Each row of a before or after table is a point. One or more steps were done to the points. Then noise was added and the rows were shuffled. The steps act on columns, c1 being the first. What was done? A step turns or swaps two columns, mirrors them in a line or flattens them onto one, adds a multiple of one to another, or multiplies or shifts one. Angles are multiples of 10 degrees, from the lower column toward the higher: turns from -170 to 170, lines from 10 to 170 but not 90. Use the fewest steps. Two steps may share a column if one is a turn and the other turns, adds or multiplies; they go together, in the order done. Otherwise the lowest column goes first.
(in the rows, 128 means zero)

Before (11 x 3):
[[174 101  33]
 [142  83 145]
 [120  86 143]
 [138 149 164]
 [130  91 139]
 [124 100  94]
 [ 95 108  76]
 [115 108  77]
 [104 129 113]
 [ 93 156 109]
 [206 161 109]]
After (11 x 3):
[[104 106  79]
 [ 90 155 117]
 [122  85 144]
 [130  94 138]
 [143 150 162]
 [156 102  27]
 [101 130 119]
 [199 162  95]
 [117  99  95]
 [142  83 142]
 [ 88 111  82]]
Steps: turn c1 and c3 by -10 degrees

Before (11 x 8):
[[110 131 151 145 138 124 126 162]
 [ 82  22  89 101 191  66 146 115]
 [111 120 112 126 128 101 178 160]
 [117 111 167  71 155 165 140 134]
 [163 123 184 132 109 122  90 161]
 [ 91  68  59  79 168  56 135  62]
 [ 93 129 153  70 111 112 127 123]
 [ 85 110  27 130  95 142  63 114]
 [156 154 115  93 125 148 118 149]
 [115 155 159 121 166 120 132 129]
 [147 143 155 158  88 176 130 127]]
After (11 x 8):
[[163 124 161 111 132 122  89 183]
 [ 92  68  62 166  80  56 136  58]
 [ 83  22 114 191 102  66 143  88]
 [156 153 149 125  93 148 118 114]
 [110 120 160 128 125 102 180 111]
 [112 131 162 139 145 124 126 151]
 [ 91 129 122 109  70 113 126 152]
 [ 86 111 113  96 129 142  63  27]
 [147 142 126  88 158 175 130 154]
 [118 112 134 155  70 166 140 167]
 [115 156 130 166 120 121 131 158]]
Steps: swap c3 and c8; swap c4 and c5

Before (12 x 12):
[[198 151  90 179 156 141 171  96 172 129  68 160]
 [115 174  77 132 152 178 128  83  96 137 113 195]
 [131 129 134 124 125 112 190  43 112 132 162 115]
 [168 106 137 147 195  83  93 146  82 117 153 131]
 [110  81 160 134 154 149 120  75 162  97 100 149]
 [183 161  83 156 139 160 158 129 139 119  74  96]
 [205 100 128 132 102 106 104 118 174  66 172 151]
 [160 124 150  91 157 109 125  92 131 136 114 133]
 [125 124 125 131 131  69 130 143 110  71 126 170]
 [131  87 134  90 143 120 178 117 146 134 165 138]
 [136  80  60 131 114 165 100  53  82 155 125 168]
 [155 120  95 135 124  83 117 131 185 103 157 131]]
After (12 x 12):
[[129  99  80 155 151 180 109 130 169  77 114  66]
 [ 68 117 157 135 121  95 164 119 153 182  77  71]
 [118 121 168  89 172 114  98 116 195 161 139 133]
 [ 94 121 132 129 129  31 124 144 113 133  69 148]
 [140 134 125 122 188 103 109  43 175 162 136 117]
 [ 72  96  67 133 122 208 102  83  95 112 134 175]
 [ 89  48 150 132 105 187 153  55  55 122 152 143]
 [107 145 140  91 114  97 102  93 128 113 132 101]
 [118 139 181 136 110 162 108  75 152 107  94 154]
 [105 127 153 147  73  58  74 143  50 154 119  95]
 [112  96 124 136 116  57 135 134 173 159 109 108]
 [ 65  97  96 181 159 147  85  93 216  67 120  83]]
Steps: mirror c1 and c12 in the line at 120 degrees; turn c2 and c3 by -70 degrees; add 1 times c7 to c9; turn c5 and c7 by -110 degrees; multiply c6 by 1.6; mirror c10 and c11 in the line at 50 degrees
